Each row is a point. Two turns around zero, p and q, are shown by what they do to some points. Where does a point land after both, in the order given? Backwards means that the second turn is done in reverse. Each puzzle has new turns, and all numbers are rounded.

Turn p:
[40 49 45] => [-56   1  54]
[ 17  -2 -53] => [ 40 -38   9]
[-61 -29  -8] => [ 32  39 -46]
[  4 -18  15] => [-16  -3 -17]
Turn q:
[  1  32 -11] => [ 5 -7 33]
[  4 -52  67] => [-21 -30 -77]
[ 24  27 -42] => [38 13 39]
[-13  44 -32] => [ 0  8 55]
[-16 -51  19] => [-21  15 -50]
Where do these land?
p, then q: [-35 -22  47] => [-13  18  59]
q, then p backwards: [-46 -18   2] => [-3 -3 49]
q, then p: [ 58  62 -16] => [-73 -40 -22]
p, then q backwards: [ 41 -22 -39] => [35 25 43]
p, then q: [-18  -1   5] => [ 6 -4 17]

Turn p:
[  3   4  26  26  41 -24] => [ -2  -7 -29 -27  43  13]
[ 39 -44 -42  83 -19  18] => [ 25 -54  82 -48   8  13]
[ 48   7  47 -70  38   5] => [ 61  50 -55  20  19 -31]
[-40 -19 -32 -21 -15  19] => [-15  10  10   3 -57  19]
[ 17  62   4  -8  16 -44] => [ -7 -23 -38  49  45  -1]
[ 10  -3  13 -85  51 -13] => [ 47  34 -78  22 -18   2]
[-36 -14  -2  30 -67 -19] => [-59 -31  30 -15 -27 -31]
[  0  10 -23  -4   3  26] => [ 8 10 19 17 -8 21]
[-42  -5   9  50 -48  32] => [-59  10  58 -25  -7  -5]
Turn q:
[-20  28 -13  53   3 -36] => [  8  31  38 -21  44  26]
[ 44 -44  25 -31   6 -35] => [ 14 -22  33   8 -69 -12]
[-16  11   9 -23  34 -33] => [ 20 -33  10 -32  -5  24]
[ -3  35  18   7 -39  93] => [-55  40 -82  14  12  -9]
[ 47 -18 -15 -50  23 -18] => [ 52 -25  -3  12 -49 -12]
[-29  38 -10 -41 -38  13] => [ -3  -2 -45 -45  18 -37]
[-22 -49 -14  86  10  16] => [-36  13  49  64  50  19]
Where do these land?
p, then q: [ 17  20  26  16 -22 -40] => [ 17 -34  44   3  11  15]
p, then q backwards: [  8  59 -42  32  52  12] => [-24   2 -15  53  73  14]
q, then p: [-31  28 -26  39   6  31] => [13 14 -9  3 21 63]
q, then p: [ 20  -2  64 -78 -65 -30] => [-36 -31 -31  39 -75 -73]
p, then q backwards: [-28 -31   7   8  41  16] => [  3  53  28   3   8 -12]
p, then q: [ 37 -11 -17  28   6  43] => [-15   7 -17   2 -56  27]
p, then q: [-23 -64 -12 -44 -19 -33] => [ 11  13  15 -14   0 -86]

Turn p:
[ 23   6  36  40 -24  10 -46  14 -29] => [ 16 -54 -10   2 -20 -14  10 -29  50]
[ -6  35 -41  10   9   2 -12 -23  -5] => [ 14  15  14   2 -47 -15  -7  25  -9]
[ 37  32  -7  12 -28 -56  19  20  27] => [-28 -10  36  33   5 -30 -57 -21  -4]
[-18 -85 -19 -65  57 -15 -21 -14   5] => [-53  61 -22 -18  38  40  43  56  28]
[ 36 -26   8  15 -32  55  -8   7   9] => [-23 -51 -42   3 -14   1  26 -20 -17]
[  9 -28  32  -1  36  35   8 -54 -37] => [19 11 -1  0  8 -4 91 -2  1]
[ 16  15  24 -39 -66  15  -9  17  -7] => [-16 -54  -6 -50  20 -31 -16 -11  -9]
[  0  44  -9  30  11   9  30  40 -28] => [ 48  16 -22  17 -11 -30 -32 -30  -8]
[-2 75 28 28  0 15  2 24 33] => [ 58 -46   8  33   2 -11 -43   7 -20]
[-97 -68 -53 -31  37 -70  36 -30  31] => [-36 114  44 -25  18  95 -14  27 -11]
Turn q:
[ 56 -46  24  34   3  -9  10  17 -38] => [-14 -63 -12  -3  -2 -58 -12  -4  33]
[ -1 -38  -7  19 -26 -17  32  36 -67] => [-26 -34  -4 -35  32 -38  20  46  40]
[-24 -49 -46 -20  51  13 -56  24  37] => [-12 -18  22  28 -68  47  69 -11   2]
[-18 -26   2 -36  53 -18 -56  14 -11] => [  3 -12 -22 -25 -69  14  50 -10  -9]
[  9  73 -37   0   4   9  29 -42  43] => [-13  62  25  30  38  10 -22 -41 -46]
[  4  26 -11 -21 -48  -4  25 -72  49] => [-15  24  30   5  26  44 -72  -6 -47]
[ -9 -17   5  57 -12  -5 -11   0 -45] => [ 13  -8  31 -23  -6 -48   0  23  36]
[ 22  84 -32 -35 -41  18   7 -22  33] => [  6  46  10  -2  65  49 -26 -56 -27]
[  2 -18  27  13   9  14  51  -6 -46] => [  4 -26 -15   0  26 -54  -2  39 -17]
[-36 -33  21 -29  49 -26 -81   4  23] => [  17    0  -18  -15 -105   35   28   -4   -1]
[  0  -7  41  34  -9 -26  44  62 -15] => [-12   2 -51  14  19 -40  -7  37  57]
[ -5  50  13 -17 -35  51   6 -15  38] => [ 48  24   3  26  43  41 -28 -14 -20]
Where do these land?
q, then p: [-16 -15 -84   8 -36 -12  60 -49  25] => [101  -6 -17 -18  38  40   8  -1  42]
p, then q backwards: [-22  -4   2  -1  33  53 -26 -31 -36] => [-50  -3  16 -19  25  15 -31  36 -32]
q, then p backwards: [ 36  35  15  -3  17 -49 -58  27  14] => [ -8 -34 -24  44 -27  -2   0  34 -64]
q, then p: [ 34  11  60  41 -28 -28 -51  30  51] => [-50 -69  26  21 -54  21 -10  47 -12]
p, then q backwards: [ -8 -38  -8 -53 -21  25  44 -41 -21] => [-16  31 -49 -45  25 -20  10 -15 -50]
q, then p: [ 10 -29 -26   9  40  45  14  23 -76] => [-29  65  15  24  58   6   5 -50  -4]
q, then p backwards: [ 38  32  18  28   6 -16 -24  11 -27] => [ 12  11   8   5 -18 -11   6  27 -61]
p, then q: [-12 -15 -46 -28 -22  16  23   4  46] => [ 34   4  10 -44  13   3  54  20   4]
p, then q backwards: [-48 -56 -19 -17   8 -13  39 -28   6] => [-38  43 -52 -42 -10 -19  -5 -10  16]
q, then p: [46 58 42 33 53 -4 -6 30  5] => [-30  20  76  32 -57 -21 -11  10  -7]
q, then p: [-58  20  46 -17 -50 -17 -16  24  14] => [ -8 -36 -55  12 -14 -34 -37  45 -26]

Turn p:
[-69 -78 -20  33  19 -24  40 -47  -1  24   0 -30] => [-59 -26 -22 -73 -33 -11 -31  17  69  27  21  13]
[ 18  -3   3  54  -4  -9  -6 -25   7  -4 -13  30] => [ 13 -23  26 -27 -29   9   7  16 -33  13  22   6]
[  0  10  55 -14  72  21  21  -9   4 -47 -17  -6] => [-16  13 -33 -31  14 -33  35  16 -35   6 -41 -62]
[ 38  -6 -41 -75 -46  31  30 -64  19 -17  -8 -55] => [ 60  43 -55   5  53  38 -10  50  53  43  -9  21]
[-38 -17  12  -1  -5  32 -64  31   9   0  -8 -39] => [  7  37  21 -11  -9 -38 -17 -63  17  10 -37  15]
[ 19  17  74 -27 -18 -39  33  28  18  54  29 -16] => [-21 -18 -38  76 -46   8 -36  23 -11 -21 -48 -11]
[-31   6 -11 -41 -10  49   1 -48 -31  -8 -62  38] => [ 31  36   9  -7  13   7  25  -7  38  46  48 -69]
[-37  16 -62  22  27   4  47  70  87 -25 -31  19] => [-100   47  -11    0   25   18   40  -26  -52   34   34   52]
[36 13  1 33 -3 30  7 54  2  7 43 34] => [  4 -23  -8  25  15  -8 -23 -29 -69 -29  26  16]
[ -6  74  -4  77 -14 -38 -25  22 -49 -12  41  68] => [  1 -17  79  12 -28 -10  14  11 -54 -93  60   2]
[ 31 -14 -32 -54  14 -15 -42 -20  30 -43  32   4] => [ 39   4 -27 -24  30  48  48 -19  14 -26 -35  26]
[ 21  24 -35  -7 -18  -8  -4 -26 -35  65 -12 -11] => [ 31 -30  15  49  -1 -16   5  25  47  14  31  18]
[ 17 -43  59  -1 -12 -32 -36  34 -60   5   6 -34] => [  8 -44  42   6  -2 -12 -55 -16  17 -23 -72 -28]
Turn q:
[  7   2  -1 -54   0 -23 -64  -1 -17 -56  -3  44] => [ 34  -1 -86   6 -24 -30 -15 -44  13   5  14  18]
[-73  10 -22  23  -5  18 -29 -31  27  60  -3 -21] => [ 17  52  53 -25  27  50 -55   2  12   2  24   4]
[-46 -15 -24   9   5 -55  55   4  20  54 -32   1] => [ 46 -37  68  -9  -7  41 -23  18 -24 -37 -20  16]
[ 60  -6  32 -36   0   9 -16  15  18  -8  18 -29] => [-43 -10 -18 -33 -30 -30  21 -21  16  32 -23 -13]
[ -1 -20  65 -36  42 -18 -56  41 -26 -52 -38 -13] => [ 19 -67 -60 -42   7 -50  -2 -14  58   9  35 -14]
[-50  68  12   3 -20  -5  28  10  29  29 -25   9] => [ 48  16  29   7  36  44  -5   1  32 -12 -53 -17]
[-10  31  -9  35  32 -26  -2 -51  54  74 -29   1] => [  3  11  44 -40  30  74 -15   9   4   6 -25  70]
[ 16 -21 -19  45   8  34  44  -4  32 -38  45  -2] => [-61  11  -4  38 -28  35  29  40 -12 -15  14 -20]
[ 29  -5 -19 -74 -28  16 -37  -4 -47 -61 -17 -48] => [   4   13  -39   13  -41 -104  -35    5   24   38   -2   -6]
[-24  37 -18  42  20  21  18 -52  -3  49 -58   5] => [ 20  31  33 -11  67  28 -14  54  -6  -5 -15  50]
[ 16  -5 -42   3  28  23  47  24 -31 -15  83  11] => [ -9   3  -4  49 -35  17  46  21 -62  39  26 -42]
[ 62 -80  11  -4 -27  67  57  41  17 -23  49  43] => [-76   7 -35  -5 -43 -18  56  10 -72 -53  -9 -72]
[ 38 -21  38 -24 -15  16 -22   9 -61 -18  41  11] => [-11   7 -27  -1  -4 -65  47 -39 -16  15  30 -21]
[-59  30   4  54 -22 -47  30 -64  18  36 -13 -11] => [ 30  23  82  22  22  48  -1   5  34 -36  -1  55]
[ 36  -5  -8  15 -16 -31 -52  63 -30 -29 -17  -4] => [-23 -60 -32  30  22 -39 -33 -47  -1  14   4  -7]
Where do these land?
q, then p backwards: [-33  -4  31  27  32   4 -10 -38  30  33 -51   2] => [  1 -24 -57   8 -23 -25   3 -27 -17 -53  27 -19]
p, then q backwards: [-11   8   3 -33  12 -25  19 -16  14   0  34 -65] => [ 21  22   8  -7 -10  23   7 -29  30 -46 -51   6]
q, then p backwards: [ 45 -15   2 -33 -23  12 -44 -77  36  61 -21 -50] => [-68 -35 -15  64 -14   0 -26  10  42 -39 -14 -72]
q, then p backwards: [  9   9 -48   3 -11 -41 -48  20 -22 -54  36  -6] => [  1  -9   7 -10 -22  33  13  32  18  90  -1  16]
p, then q backwards: [-20  26  -2  59 -66  -7  43  28 -31 -53  39  36] => [-56 -82 -49  51 -14  31  -1 -19  13  39 -11   6]
p, then q backwards: [ 40 -41  36 -15  40  25 -30 -40 -32  65   9 -29] => [  7  25  19 -67  11 -47  -4  58 -28 -43 -40 -15]
q, then p: [ 50 -76  37 -14  25  28 -29 -24  51   4 -19 -45] => [-33  64 -19  21  -7  59   3 -47  68 -32  -6 -19]
p, then q: [  1  21 -51 -23 -12   1  64   3 -25 -63   7  48] => [  2   2 -22   9 -11  27  31  46   7  68  42 -62]
q, then p: [ 35   7  32 -45  17  -1 -29 -17  59  40  37  12] => [ 29  43 -36  40   1  21  11  12  50  34  38 -29]
q, then p: [ 33 -18   3 -36 -10  27 -12  25  29  50  -3 -54] => [ -1  28   9  38 -28   0   2 -11  68  16 -42 -27]
q, then p: [-85  11 -46  20 -20  31  20  45 -31 -37   5  61] => [ 32 -19  31 -37  60 -71  -9  23 -47 -21 -20  60]
q, then p: [-52  54  55  31  22  34  -2   9 -35 -29 -52  28] => [-39 -30 -50 -15  48 -21  58   1 -52  10 -28  46]
q, then p: [ 19 -48  26 -40 -20 -53 -14   8  -7  25 -22  -7] => [ 26 -12   3 -19 -12  71   0  14  37  -1 -28 -31]
q, then p: [-24   7 -58  39  -1 -33  46  24  -7 -23  44  34] => [ 23 -20  29 -41  12 -47 -66   7 -43   4  31   5]
p, then q: [ -8  59 -19  61  17  -2  27  49 -28 -20 -42  35] => [ 44 -28  40  13  14  -4  68 -17  27   9  60 -34]
